Every row gives one point. Each copy is the shape, with its points in the same order, turned, moved and blurred by noise. Is it also mirrored, or only turned?

Shape (9 x 3):
[[ -3  22  33]
 [ 28  28  -5]
 [ 11 -16  -4]
 [ -3 -60  21]
 [  5 -46 -36]
 [ -8  29 -18]
 [  3  26   4]
 [ 13  23 -24]
 [  9  40 -20]]
Copy 1:
[[-14  27  13]
 [ 23  33 -18]
 [ 25 -10  -5]
 [ 16 -53  25]
 [ 39 -48 -29]
 [ -6  18 -40]
 [ -3  23 -16]
 [ 20  21 -40]
 [  7  32 -40]]
Copy 1 is: only turned
Copy 2 (9 x 3):
[[-18  37  19]
 [ 28  30   7]
 [ 11 -14  14]
 [-22 -49  38]
 [ 21 -53  -2]
 [ 10  20 -24]
 [  3  28  -1]
 [ 27  14 -16]
 [ 26  32 -16]]
Copy 2 is: only turned
Copy 3:
[[ 40   9   3]
 [  7  49  -3]
 [-13   3  -3]
 [-20 -42  10]
 [-51  -8 -23]
 [ 13  30 -36]
 [ 21  29 -15]
 [ -4  38 -26]
 [ 12  49 -27]]
Copy 3 is: mirrored

Shape, 10 rows:
[[-24  28  26 -12]
 [-13   2  29  -9]
 [ 12  30  18  33]
 [ 12 -56  25  21]
 [ 10  10  -3  23]
 [-13  16 -50  15]
 [ 13  20  25  -4]
 [ -5  10   3  -5]
 [-14  25  18  21]
 [ -9  -7 -12 -12]]
Copy 1 (10 x 4):
[[-37 -29   1   5]
 [-32  -5   7  -1]
 [  1  -7  24  44]
 [-16  60  22  -6]
 [  8   2   7  24]
 [ 32  -7 -36  23]
 [-13 -19  31   3]
 [ -7  -7  -1   1]
 [-18 -12   5  35]
 [  0   6 -13 -11]]
Copy 1 is: mirrored
Copy 2 (10 x 4):
[[-20  35  -8 -32]
 [ -3  34  -5 -12]
 [-46  32  14  13]
 [ 32  12   1  50]
 [-29   6  13  13]
 [-44 -39  -5  -6]
 [-16  32  24  -9]
 [-12   9   3 -15]
 [-36  29  -9  -2]
 [ -2 -12   1 -13]]
Copy 2 is: mirrored

Shape, 12 rows:
[[-21   8   1 -12  16  -2]
 [-19   3  -5  16 -34  31]
 [ -5  42  12  15  27   4]
 [ -7  -6  27 -10 -60   1]
 [-17 -14  -2 -18  13  13]
 [  7 -14  14  16  -1  -6]
 [-15  47  -9  11   4 -12]
 [-21 -11   8  12  -1  -5]
 [-21   6  11   9   6  -1]
 [-13 -14   5  14  19   1]
 [  1  -3 -11   1 -30  21]
 [-13 -10   0  10  27  -6]]
Copy 1 (12 x 6):
[[ -8   5  -9  -7  -6  20]
 [-40  12  -7  42  -1 -14]
 [ 21  46  -1  -5   6   9]
 [-41  -3   7  23 -46 -32]
 [-21 -11  -6 -11   6  12]
 [  2  -9  25  11 -10  -5]
 [ 15  38 -25  13 -17  11]
 [-12  -2  14  18 -17  18]
 [-10  14   8   9 -10  16]
 [ -4  -2  20   3   7  22]
 [-23  -7 -13  25  -4 -21]
 [  5  -8   8   4   5  26]]
Copy 1 is: mirrored
Copy 2, 12 rows:
[[-11  -7  12 -23  27   8]
 [-15 -16  14   2 -25  39]
 [-24  37  22 -12  20   6]
 [ 12 -36  40   0 -36   0]
 [ 12 -18   1 -17  24  17]
 [ 12   1   3  18  -1  -7]
 [-40  15  11 -24   3  -5]
 [-10 -14   8  11  15   4]
 [-13  -5  17   0  14   9]
 [  0  -3  -1   8  23  13]
 [  3 -12   4 -11 -28  23]
 [  0  -6 -14   3  30   6]]
Copy 2 is: only turned
Copy 3:
[[-13   9 -19   6  -3 -18]
 [  6  -8   3 -27   2  32]
 [ -7  52   7   2   3 -13]
 [ 10 -29  11   3 -41  31]
 [ -4  -9 -23   9  12  -9]
 [ -2 -10  23  10   7  -7]
 [ -5  39   4 -23 -16 -21]
 [-23  -8   8   1   2  -3]
 [-20  11   3   3   1  -6]
 [-21   0   8  12  21 -10]
 [ 23 -15   2 -18   2  10]
 [-20   6   0  11  17 -25]]
Copy 3 is: mirrored
Copy 4, 12 rows:
[[-21  -8   7 -21   8  -3]
 [-23 -32 -16  24 -22  15]
 [-37  28  -1 -11  12  25]
 [ 15 -24  13  14 -54   9]
 [-10 -31   4 -20  16   1]
 [  3   0  16  16   9  -4]
 [-42  23 -11 -12 -12   9]
 [-19 -12  22   9   6  -3]
 [-25  -8  16   1   5   4]
 [-21 -14  14   8  24  -5]
 [ -5 -26 -21  16 -16   5]
 [-25  -7  14  -4  25 -11]]
Copy 4 is: only turned
